Rows are points. Two turns around zero, p and q, are shown by what they do to some points. Where does a point land after both, in the order given? Backwards means that the second turn is done in reverse. Each puzzle has new turns, and all numbers are rounded.

Turn p:
[-41   2] => [-39  11]
[ 31 -20] => [ 26 -26]
[43 36] => [50 25]
[-40 -40] => [-48 -30]
[ 7 21] => [12 19]
Turn q:
[-20 -16] => [-19 -17]
[-32 -11] => [-31 -13]
[73 14] => [72 19]
[-20  13] => [-21  11]
Where do these land?
p, then q: [-14   3] => [-13   5]
q, then p: [-32  41] => [-25  45]
q, then p: [41 29] => [45 22]
q, then p: [ 32 -38] => [ 26 -42]
q, then p: [-26 -36] => [-31 -32]

Turn p:
[ 10 -45 -12] => [-11 -32  34]
[-17 -20   9] => [-15   9  22]
[28 18 16] => [36  2 -8]
[-51  50 -40] => [-48  21 -63]
[29 -4 26] => [36  0 16]
Turn q:
[ 22  53 -20] => [30 -6 52]
[  8 -36  47] => [-49 -23 -25]
[-26  19 -23] => [20 33  9]
[ 19 -13 -34] => [ 35 -16 -14]
[-24 -23  30] => [-37  13 -22]
Where do these land?
q, then p: [-21 -44   0] => [-29 -24 -31]
q, then p: [ -3  29 -11] => [28 14  2]
q, then p: [-33   8  -6] => [ 10  13 -30]
p, then q backwards: [76 38  7] => [ 32 -25 -75]
p, then q: [-21 -38  31] => [-46   8  25]
p, then q: [  2   7 -21] => [ 13   6 -17]

Turn p:
[  4   0 -19  -2] => [ -5 -12 -14  -5]
[31 14  5 46] => [-37 -23  38  -1]
[ 34 -71  17 -40] => [ 57   2  10 -69]
[-59  18  34 -20] => [21 53 -9 45]
[23 36  1 14] => [-13 -30  19  24]
[-33   3 -38   2] => [-22   9 -44   6]
Turn q:
[-12  35 -43 -34] => [ 54  15 -26  25]
[ -8  11  23 -18] => [-14  25  -5  14]
[  9 -30  22  47] => [-38 -34  26 -20]
[-25  -9 -46 -20] => [ 34 -11 -44  -6]
[10 25 11 25] => [-4 -8 30 22]
[69 -3 35 36] => [-20   2  80 -24]
[-43 -29  -1 -36] => [-13  12 -60 -11]
Where do these land?
p, then q backwards: [ 12 -51  18  32] => [ 49 -34  21  -8]
p, then q backwards: [28 40 -8 -9] => [-19  17 -16  41]
q, then p: [-25   1  12  32] => [-17  32  -7 -20]
p, then q: [-29 -11  24 -24] => [23  7 35 18]
p, then q backwards: [-30 -50  19 -19] => [ 28  -9  -9 -56]
q, then p backwards: [13 76 -5  2] => [-12  46  58 -20]
q, then p: [ 31  -6 -60 -14] => [ 37 -51  17 -23]

Turn p:
[ 39  -1  17  52   8 -29] => [  2 -19  -4  59  38 -11]
[-16  22   6  37 -27 -35] => [ 22 -39   4  14   3 -44]
[19 31 -3 -3 20 35] => [-34  38   4  11  -9 -13]
[  2  -5 -26  -6   0  -8] => [-17 -18  -2  -7  -6  10]
[ -7  -1   4 -65 -18  31] => [ -6  36  -4 -64  -1  11]
[-39 -38   3 -35  23 -13] => [ 29  -5  25 -26 -17  49]
[ 0 -9 -2 21 -6 18] => [  5   4 -23  14 -10  -2]
Turn q:
[-65  16   7  20 -10 -21] => [  7  -8  52  21 -18 -43]
[ 13  -9 -27 -10  12  11] => [ -6  -1 -21 -20 -18  11]
[  0   2   3  20 -27 -76] => [ 20   8 -18  24  23 -71]
[18 15  1 19 27 27] => [-18   9  12 -35  14  19]
[  8  11  -8  17 -26   7] => [-29 -12  -4   7  12  -9]
[ 11 -42  11 -13   0  21] => [ 21 -27 -16  -1   3  34]
[ 17   7  14 -52  24  31] => [  6  31  -7   3 -13  60]
Where do these land?
q, then p: [-23  36 -35 -32   9 -28] => [  2 -32   0 -18   9 -59]
q, then p backwards: [ -8 -43  19 -19  26   5] => [-35 -41  16  -2  -2 -13]
p, then q: [ 15  25 -19   8 -31 -36] => [ 53 -11  -8  -8 -16 -16]
p, then q: [-19 -46  12 -15 -18  15] => [-32   8 -34  -7 -11  32]
q, then p: [ 13  20   1 -15   5  11] => [ -4  12   4  -4 -20 -19]
q, then p: [ 21   8 -20  17  31  33] => [  1  24  12 -46 -18  10]
p, then q: [  1   0  42  56 -21   0] => [ -5  10 -31 -42  31 -39]

Turn p:
[  6 -22   8  16  -4  23 -42 -28] => [ 17 -10  20 -30  14  20  37  17]
[ 24   4  16  15 -19  -2   8  -8] => [ 15  11  20   3  18 -18  -6  12]
[ 21 -24  15   9  16 -40 -11  10] => [ 26  17 -11   9 -28 -22  21  23]
[-16 -22   5  -5 -43  27  34   3] => [-28   1 -12  14  58  -6   3   0]
[  3  29 -45 -44   2 -37   4  19] => [-23  26 -16  23 -43  28 -44   4]
[-14  33  -1  26   9   8  -7  23] => [  8 -37  18  18 -12  -1 -12 -18]
[-22  21  18  55  -3  -7   9 -12] => [ 26 -10  33  21  10 -18  15 -40]
[-12  16   2 -43 -12   1   9   5] => [-46   8  -1  -1  -5   1 -18   1]
[ 10 -35 -18 -28  54  27  -5 -12] => [  6  -7 -50 -57 -12  16   5   2]
Turn q:
[ -6  22  18  -4  25 -14  24   7] => [  4  14  19 -11  26  -2  20  23]
[-15   6 -34  -9   9  23 -72 -14] => [ 12 -45 -11  -5  14 -25 -56 -36]
[ -7  -9 -20  74   1  -8  21  -8] => [-18  44  31 -13 -16  43 -26 -21]
[ 26  -7  76 -16  -4 -11 -24 -12] => [ 13   1 -20  -3 -27 -36  -8  70]
[-12 -46 -20  19  -5  19  19  17] => [ 11  32 -21  19 -10  29   1 -35]
[ 23   5  -9 -18   5 -11  20 -13] => [-14  -6  -4 -23  -3  -4  30  -1]
[  0   1  17 -15 -18  30  17  10] => [ 11 -13 -18  20   1  23  16  18]
[13 10  6 -6 -7 -7 -4 23] => [-19  -1  -5  16   9 -10   4  12]
[-22  19 -35 -24  -6 -21   0 -10] => [ -1 -26  30   0   7 -16  18 -31]
Where do these land?
q, then p: [  4 -34 -33  -2  46 -16 -29 -21] => [-14  55  19 -24 -33  25  -7   3]
p, then q backwards: [-58   1  19  -2 -24  23  17  12] => [ 15  29 -48 -20 -15 -10   0  34]
q, then p: [ 31  -4 -26 -29 -22   5 -17  16] => [  9  21 -22  18  11  27  25 -27]
q, then p: [ 13 -28  -1  -6 -28  47 -12 -17] => [ 12   1 -10   3  36  48   0  23]
q, then p: [ -6  39 -18  35  20 -46  10 -12] => [-45  -6  21 -21 -24 -41  21 -13]
p, then q: [  4 -13  42  -5  -7 -15  16 -13] => [ -9  10  36  -4  10 -19  24  11]
q, then p: [26  4 34 29 -7  7 -3 49] => [  7 -53   7  33 -20  18  -6 -20]
q, then p: [-18  27  16 -16   6  11  13   4] => [ 14 -15 -25  -8  -2 -26  -5   8]
q, then p: [ 16  -5 -16  25  10 -13  36 -14] => [-41  -3  13 -15  12  -4 -18 -18]
p, then q: [-12  12 -18 -29   7  -4 -30  -3] => [ 20 -25  -6  30  -5  22  -1   0]
